Every row gives one point. To make a cloud, some directions were put in groups of two or more. Within a group, all points are equally far from the middle, so they leave a hole (a ring in 2 directions, a hollow ball in 3). The other directions are filled evenly. Then the cloud was stretched, turned, moved and blurred a little. How many holes are there, and how many directions does each take, smallest first?

Cloud:
array([[ 237, -164],
       [ 228,   55],
       [  51, -289],
       [ -99,  -78],
       [  21,    9],
       [ -91, -170],
       [ 165,  438],
       [ -25,  342],
       [-119, -217],
       [-251,  264],
       [  74,   39],
       [ -82,  339],
       [  65,  -92]])
Holes: 0

Cloud (19 x 3):
array([[  51,   74,   67],
       [  -7,  180,  400],
       [ 105,  419,  100],
       [-193,  -56,  223],
       [-227,  -78, -118],
       [-230, -192,   13],
       [-311,  -83,   13],
       [ -39, -188, -269],
       [-134,  119,  380],
       [ 372,  170,  -43],
       [-113,  107,  127],
       [  67,  145, -305],
       [ -62, -199,   75],
       [-164,  252,  -63],
       [ -90,  -91, -220],
       [ 220,  -47, -252],
       [  -3, -133, -364],
       [ 156, -148,  149],
       [ -17,  -61, -414]])
Holes: 0

Cloud:
array([[-249,  -83,  -28],
       [ 357,  192,  152],
       [-266, -221, -104],
       [-256, -228,  -68],
       [ 302, -138,  107],
       [-170, -186,  124],
       [ 310,    5,  -61],
       [ 195,  -63, -293],
       [ 314,   24,  -41],
       [  44, -283,  164],
       [-160,  220,   50],
       [ 305,  -33,  -91],
       [ 142, -131,  307],
       [-153, -365,    2],
       [-165,   46, -183],
       [ 230, -136,  242],
       [-244,  -39,  -28],
       [-110, -194,  181],
       [-163,  -30,  243],
       [-137,  -24,  285],
       [  56,   99, -227],
       [ 100, -446,  -22]])
Holes: 1 (2)

Cloud (28 x 4):
array([[ 149,  295,  220, -107],
       [ 123,  -14, -135, -287],
       [ 281,  267, -131,  104],
       [  56,  -21,  -91,  298],
       [ 321, -150,  119,  -40],
       [ 254,  158, -238, -267],
       [ 423,  231,   57, -174],
       [  -1,   56,  -91, -328],
       [ 357,  267, -162,  -48],
       [ 151,  -73,   95,  262],
       [ 415,  -69,  -10, -224],
       [ -62,  206, -116, -284],
       [  14,  -30, -119,  291],
       [ 195, -137,   62,  151],
       [ 121,  -63,  204,  259],
       [ -93, -130,  -43, -110],
       [  30,   63,  237,  315],
       [  98,  -33,  -41,  302],
       [   3,  -29,  314,  264],
       [ -53,  -40,  -41, -278],
       [ 270, -149,  -10,  -56],
       [-141,    0,   92, -309],
       [-376,  102,  297,  271],
       [-341,  -60,  375,  161],
       [ -71, -134,  -55, -106],
       [-157,  -58,   81, -256],
       [-160,   45, -186,  296],
       [ 292, -156,   70,   -9]])
Holes: 2 (2, 2)

Cloud:
array([[ -94,  -69, -379,  140, -237,   40],
       [  10,  112,  -22,  474,  -93,  -31],
       [   6,  -58,  310,   80,  184,   30],
       [-132,  153,   19,   27,   63, -217],
       [ -27,  268, -345,  140,  259, -241],
       [  25,  122,  266,  195,   -3,  354],
       [ 112,  140,  -23,  352, -269,   92],
       [  96, -184,  240, -123, -169,  209],
       [ 267, -315,  -59,  280,  -69,  135],
       [ 153,   43,   94,  128,  290,  183],
       [ -61,  257, -334, -201,  249,  -50],
       [  49, -227,  -46, -124, -332,   60],
       [  27,  -95,  348,   34,  -17,  321],
       [ 182,  200,  -34,  331, -210,   79],
       [-240,   53,  -50,  -35,  -16, -135],
       [  99,  153,   92, -176,  -79,   33],
       [-119, -175,   13,  393, -325,  221],
       [-203,  271, -141,  -54,    1,  243],
       [ 191,  101, -406,  128,  -72,  -55],
       [ 149, -266,  175,  408,  -83,   18],
       [ 187,   35, -110, -255,  272,  -63],
       [ -25,   52,   -4,  162, -274,  380],
       [ -61, -345, -271,  -66,  -44, -163],
       [-251,  -92, -191,  216,   92,  167],
       [   9,  -51, -259,  116, -240,  303],
       [-112,  276, -311,  -42,  212,  123],
       [-132,  -49, -220,   95, -295,  -39],
       [-283,   55, -246, -122,   66,  -85],
       [  41, -138,  -56, -233, -235,  123],
       [ 260,  190, -131,  340, -106,   24],
       [ -25,  -94,  -21,  189, -320,  414],
       [-156, -171,  277,  304,   12,  133],
       [ 106, -293,  235,  304, -323,  296],
       [ -59, -285,  110, -119,   12,  378],
       [ 146,  -51,  343,   13,   50,  200],
       [  59,  -87,  236, -174,  -78,  172],
       [ -59, -436, -111,   28,   96,  -59],
       [  59, -383,   30, -129, -309,  159],
       [ 256, -229,    7,  389,  -58,   75],
       [-310,  170, -284,   -4,   85,   28],
       [ 175,   40, -425,   67,  -78, -139],
       [ 316,  -62, -199,   18,  -43, -246],
       [  -5,  -42, -167, -306,  228,   -6],
       [   8, -186,  -69,  116, -222,  454],
       [ 165, -385,  -22,  250,   52,  -62],
       [ -49,  126, -108,  229, -178, -178],
       [  62,   67,  -86,  467,   58,  -55],
       [ -64, -156,  164,   93,    1, -170],
       [-190, -224,   47,    2, -101, -114],
       [-262, -151,  138,  346,  -83,  208],
       [-236, -234, -113, -130,   22,  -77],
       [  71, -318,  -39, -228, -210,  174],
       [-236,  -42, -195,  269, -232,   93],
       [ -18, -331,   72,   62, -275,  -61]])
Holes: 3 (2, 2, 2)
